Every row gives one point. The last column is the point's height on a tilted bowl or saddle (a function of degree 2), plus a little noise. Along how many of its main directions does it bend up, bend down or stay straight?
In the rows, 128 means zero.

Points (11 x 3):
[[140 131 133]
 [101  98 150]
 [109  94 146]
 [127 148 142]
 [135 181 171]
 [158  66 157]
 [158 192 193]
 [168 148 152]
 [112 165 160]
 [155 119 134]
 [205 154 192]]
Directions: 2 up, 0 down, 0 straight

Points (10 x 3):
[[127 131 141]
 [ 88 132 113]
 [ 78 164 101]
 [142 177 147]
 [112  93 135]
 [143 111 129]
 [137 138 144]
 [116  96 136]
 [211 195  28]
 [ 81 124 105]]
Directions: 0 up, 1 down, 1 straight

Points (18 x 4):
[[142  90 100 160]
 [132 190  85 101]
 [132 183 164 170]
 [143 156  93 144]
 [136 129  71 146]
 [120 100  97 165]
 [103  98 142 144]
 [ 64 136  52  76]
 [136  90 158 133]
 [145 143 114 163]
 [211  79 142  50]
 [126 246 170 132]
 [128 128 160 161]
 [153 121 144 159]
 [136 123 156 160]
 [126 137 139 168]
 [139  78  92 158]
 [115 111 127 162]]
Directions: 0 up, 2 down, 1 straight

Points (25 x 5):
[[120 113 126 102 128]
 [122 209 108 157 197]
 [181 101 136 129 119]
 [ 89 153 110 138  96]
 [147 154 119  64 116]
 [117 135 180 177 162]
 [100 109 130  91 127]
 [149 103 121 148 113]
 [142 128 116 116 131]
 [116 148 105 124 118]
 [135 129 110 111 124]
 [ 89 197  95 162  90]
 [183 135 124 106 155]
 [ 39 128 111 121  79]
 [ 89 175 123  69  55]
 [153 115 132 130 134]
 [102  95 114 125 133]
 [171  31 164 172  77]
 [205 145 149 117 203]
 [ 82  86 107  88 152]
 [101  65 126  41 154]
 [ 32 106 149 185 125]
 [ 90 142 130 141 113]
 [143 106  67 153  67]
 [141  91 100 105 112]]
Directions: 1 up, 2 down, 1 straight

Points (25 x 5):
[[ 84  52 100 108 190]
 [125 119 107 152 153]
 [151  61 112 113 160]
 [174 127  94 145 136]
 [181 115 147 107 149]
 [249  97 111  75  89]
 [137 111 119  98 154]
 [159 182 111  75 178]
 [100 155 127 105 157]
 [142 141 127 112 152]
 [108 217 156 100 187]
 [148  83  95  70 162]
 [185 101 129 168 150]
 [114 123  98  89 164]
 [104 170 132 180 157]
 [ 89 157  69  85 187]
 [138 111  71 103 152]
 [135  94  72 172 166]
 [161 155  94 168 154]
 [127 174  94 130 164]
 [141 153 134 117 155]
 [131 114 137 137 150]
 [ 94 171 188 109 145]
 [129  58 130 119 170]
 [111 153 105 110 160]]
Directions: 3 up, 1 down, 0 straight
